Every row gives one point. Any point is a mix of the corners, with weights that add up to 1. It lies inside the corners' shape when no weight is negative. Is each point inside? If not, which corners have a negative weight?
(in the rows, 128 means zero)

Corners:
(1): [101 130]
(2): [103  91]
(3): [176 121]
Points:
[118  98] -> inside
[ 96 100] -> outside (3)
[70 96] -> outside (3)
[136 101] -> outside (1)
[111  97] -> inside
[97 95] -> outside (3)
[182 136] -> outside (2)

Corners:
(1): [ 85 152 144 104 160 125  98 201  79]
(2): [115 141 182  97 104 145 124  98 175]
(3): [193 133 174 119 105 119 148 112  79]
(4): [137 101  86  80 142 157 150 116 101]
(5): [125  93 172 106 144 113 131 112  77]
(6): [ 92 155 156 187  93 135  96 110  87]
(7): [ 92 107 117 127 113 113  51 127 154]
(8): [133 188 129 208 178 142 135 116 125]
(9): [ 75 146  56 137 103  90 150 121 176]
(10): [117  88  57 169 105 146 195 136 166]
Points:
[ 89 135  94 147 151 130 123 164 102] -> outside (2, 3)
[ 96 141 105 132 155 133 141 167  97] -> outside (2, 3, 7)
[118 134 124 131 130 133 134 130 126] -> inside
[120 125 123 135 131 129 127 127 106] -> outside (2)
[105 126  91 139 114 122 148 124 146] -> inside
[148 140  28 168 136 148 192 101 217] -> outside (1, 5, 6)
[115 150 144 163 120 134 118 115 109] -> inside
[ 97  98 104 109 120 114 126 161  82] -> outside (2, 8)

Corners:
(1): [154 120 125 115 143 139 111 137 120 123 124 111 142 100 115 127 129 120
 128 129]
(2): [137 135 133  98 166 127 118 136  99 118 131 123 128 150 121 166 129 134
 122 105]
(3): [140 128 118 136 121 122 160 135 125 142 127 114 123 112 141 119 128 115
 128 115]
(4): [146 176 117 134 117 144 149 140 118 127 118 125 147 138 114 120 116 122
 126 136]
(5): [126 122 134 143 116 137 120 152 129 111 132 134 113 146 112 115 123 112
 124 117]
(6): [139 114 121 114 118 131 118 146 142 136 133 129 140 114 136 130 113 142
 130 122]
(7): [132 115 105 116 116 153 129 145 149 143 118 105 101 127 124 135 121 122
 136 137]
(8): [128 114 114 155 126 138 117 116 146 127 103 161 140 129 133 126 128 128
 117 136]
(9): [134 114 129 127 132 126 147 117 146 116 147 116 147 153 116 137 114 124
 122  88]
(10): [145 110 117 124 134 123 152 127 140 116 139 127 124 136 122 122 127 149
 113 130]
(11): [147 133 116 112 121  88 120 117 125 121 147 124 146 115 109 158 145 111
 109 142]
(12): [155 114 116 106 119 131 136 144 134 118 136 120 145 132 144 126 134 101
 130 143]
(13): [143 115 173 131 143 140 125 134 143 129 136 106 114 123 135 124 123 120
 134 130]
(14): [124 151 115 127 152 141 122 121 120 114 150 120 147 111 141 115  50 134
  75 135]
(15): [130 109 151 113 120 126 125 150 142 135   7 111 140 110 112 128 144 121
 120 117]
(16): [115 120 129 105 137 130 134 135 143 115 132 129 145 109 128 131 136 121
 129 145]
(17): [135 148 128 108 129 121 123 118 134 147 139 125 143 112 132 125 137 117
  85 137]
(18): [134 105 126 114 148 106 123 137 129 148 126 124 146 132 116 142 139 113
 126 146]
(19): [127 136 103 103 117 131 118 119 108 120 140 140 135 139 128 114  78 117
 130 136]
(20): [137 112 131 117 126 126 169 131 132 135 135 124 136 122 118 147 122 127
  94  94]
(21): [119 109 111 119 115 144 129 126 102 129 136 106 145 139 126 132 135 121
 134 139]
Points:
[135 130 123 117 129 133 129 132 125 128 127 125 131 122 129 131 119 124
 115 129] -> outside (9, 18)
[134 124 134 121 134 133 134 144 131 139 106 129 119 119 124 126 134 127
 126 124] -> outside (9, 11, 12, 14, 21)
[123 113 134 123 113 119 125 129 149 136 112 133 137 133 111 136 143 127
 124 136] -> outside (1, 2, 3, 12, 14)
[138 132 113 114 120 123 127 141 135 128 106 132 139 128 118 129 143 118
 139 137] -> outside (13, 14, 20, 21)
[139 148 136 154 112 144 133 143 169 124  95 123 124  94 121 102 111 134
 109 126] -> outside (2, 12, 18, 19, 20, 21)
[146  98 141 128 124 117 140 140 168 133 106 117 129 108 122 131 156 117
 123 120] -> outside (2, 4, 14, 19, 21)
[136 131 123 122 124 133 137 131 129 125 128 123 135 125 126 129 117 124
 117 122] -> outside (18)

Corners:
(1): [171 166 135 192 139 126 187 129  76 112  80 158  50 158 167 126  65 176
 151  84]
(2): [121 142 119  52  77 110 109  82 163 138 145 126 171 147 112  49 173 168
 127 126]
(3): [173 182 174 190 115 160 159 148 115 112  86 163  82 111 108  95  24 169
 130 116]
(4): [105 109 110 131 107 106 115 166 144 144 156 172 101  90 128 125  81 147
 158  73]
(5): [197 137 160 139 163  76 188 142 101  88 123 128 115 133  93 113  46 158
 168 114]
(6): [140 103  99  64  84 107 106 133 159  72 121 106 120 132 149  69 124 168
 106 136]
(7): [161  90 154 126 149 177 152 164  49 120 129 145  76 133 109 125 134  86
 140 130]
(8): [144 171 197 179 161 125 114 160 124  68 121 163  98 131 166 113 100 137
 165 141]
(9): [160 157 183 192 122 127 155 150 132  56  72 171  92  89  85 119  90 157
 168  98]
(10): [ 84 109 141  80  49 129 102  99 142 153 120  39 158  97 165  87 133  67
 128  73]
(11): [ 69 114 138 119  78 159  99  75 174 121 166 121 136 168 141 136 109 102
 137 136]
(12): [118 170 127  92 105 178 109 186  93 124 135 122 120 144 164 188 165 121
 193 123]
(13): [210 100 169 197 127 107 113 131 128 116 109 132  84  88 134 125  76 163
 208 112]
(14): [108 145 102 135  89 111  78 151 134 126 121  77 187 160 163 109 184 102
 107 124]
(15): [128 149  63 113  93 134 116  87 170 119 145 156 159 103 174 113 141 111
 106 113]
(16): [ 95 158  76  95  85 108  95  69 162 120 132  99 109 101 129 106 182 113
  82 157]
(17): [129 116 100 103  82 141  97 105 184 108 201  88 126 139 178 134 183 103
 104  91]
(18): [118 100  72  60 106 136  91 108 197 183 101 119 116 160 173  99 165 128
  97 112]
(19): [ 82 113 161  73  76 128 120 100 180 141 173 100 155 144 188 142 167 154
 107 133]
(20): [164  97 138 149  88 125 107 176 114 132  77 188  81 131 145 145 136  57
 160 144]
(21): [144 163 131 201 103 150 194 197 109 121  75 131  89  92 115 111  96 133
 178 143]
Points:
[133 138 130 132 108 129 121 128 139 111 134 129 109 129 151 120 128 129
 135 116] -> inside
[138 131 143 146 112 132 127 145 129 114 118 132 104 123 138 122 110 130
 148 118] -> outside (2, 15)
[146 123 133 139 118 121 130 122 144 111 127 148  97 123 144 116 111 144
 148 119] -> outside (3, 10, 12, 14)
[140 130 134 123 106 126 116 146 141 117 126 130 130 124 141 108 133 128
 141 117] -> outside (1, 11, 16)
[124 118 110 105  92 126 117 130 134 137 123 123 126 138 147 115 142 118
 140 128] -> outside (3, 8, 9, 17)
[143 124 129 130 107 118 123 121 139 116 115 124 117 129 140 108 133 126
 137 126] -> outside (3, 4, 12)
[153 110 167 113 123 130 166 157 114 107 112 143  84 133 130  92  96 152
 132 112] -> outside (11, 12, 13, 14, 15, 16)

Corners:
(1): [104 159 164  98  98 154 141  93 154 106 137 160 138  89  62 164  91 169
 114 141]
(2): [131  98 100  94 129 186 187  50 151 101 133 125 118 142 179 203 151 166
 134  95]
(3): [145 149 212  93 116 120 163 143 170 115 142 140 134 160 128 157  82 131
 101  73]
(4): [185 103 118 164 131  84  49 138 137 148 156  96  94 132 134  78 123  75
 128 118]
(5): [171 110  92 141 172 130  95 192  79 135 107  67  84 103 131 117 151  86
 131 151]
(6): [146 117 142  97  96  86 157  81 219 138 141 103 189  96 112 183 174 161
 159  74]
(7): [137  95 150 134  75  98 163 104 162 121  95 128 141 171  99 123 124 127
 120 124]
(8): [120 130 169 138 119 118 174 105 178  98 108 196 158 144 129 112 110  91
 156 114]
(9): [116 150  66 132 149  92  92 141  73 132  59  85  74 113 147 155 179 155
 168 110]
(10): [ 81 142 157  83 104 120 150 130 205 133 151 131 197  97 159  64 107 104
 104  86]
(11): [106 147 143  52 126 135 182  75 110 133 169 162 213 174 125 157 123 134
 174 109]
(12): [145  79 102 117 200  54 142 146 107  98 129 106 138 102 177 157 147 143
 143 132]
(13): [136 165 136 100  80 112 190 108 145 107 178 156 168 168 138 170 104  96
 107 153]
(14): [184 110 103 127 118 114 138  88  68  73  79  51  75  65 171  84 175 151
 151 158]
(15): [127 123 109  95 154 167 175  84 182  75 125 106 181 193 144 140 192 216
 191 141]
(16): [110 100 126 136 175  99  87 121  84 161 146  29  57  95 152 171 183 121
 182 184]
(17): [152 120 131 148 141  88 100 149 116 171 108 134  95  70 129  84 220 110
 100 120]
(18): [133 135 111  45 119 125 169  87 217 121 158 151 118 156 118 116 171 154
 166 102]
(19): [105 145 102 142 206  73  89  85 102 137 152  84  87 111 127 103 189 119
 117 118]
(20): [107  97  94  70 197 118  86  93 104 141  66  92 111 159 167 128 160 110
 146 182]
(21): [125 160 107 179 160  73 101 144 111 202 124 116  87 162 131  87  68  97
 110 140]
Points:
[133 117 121 113 142 121 136 107 137 123 127 115 122 132 144 138 146 128
 143 126] -> inside
[131 122 123 106 133 115 137 109 141 120 122 112 130 126 137 136 154 134
 142 123] -> outside (21)
[137 129 124 111 146 110 132 113 130 126 134 112 116 133 138 146 149 129
 142 131] -> outside (7, 10)
[130 121 124 112 134 121 143 102 139 118 121 120 128 130 145 134 142 129
 138 124] -> inside
[135 142 124 127 136  98 116 140 123 131 117 118 118 119 115  94 138 138
 127 110] -> outside (2, 6, 8, 13, 16, 20)
[134 129 120 126 139 117 113 118 120 136 120  91 106 122 138 129 144 123
 121 137] -> outside (8, 11, 12, 18)
[150 140 133 135 106 104 126 124 161 124 129 117 123 121 118  96 136 119
 120 110] -> outside (2, 11, 12, 16, 20)
[133 119 124 112 134 125 138 115 130 120 121 115 124 140 143 132 138 130
 142 136] -> outside (6, 19)
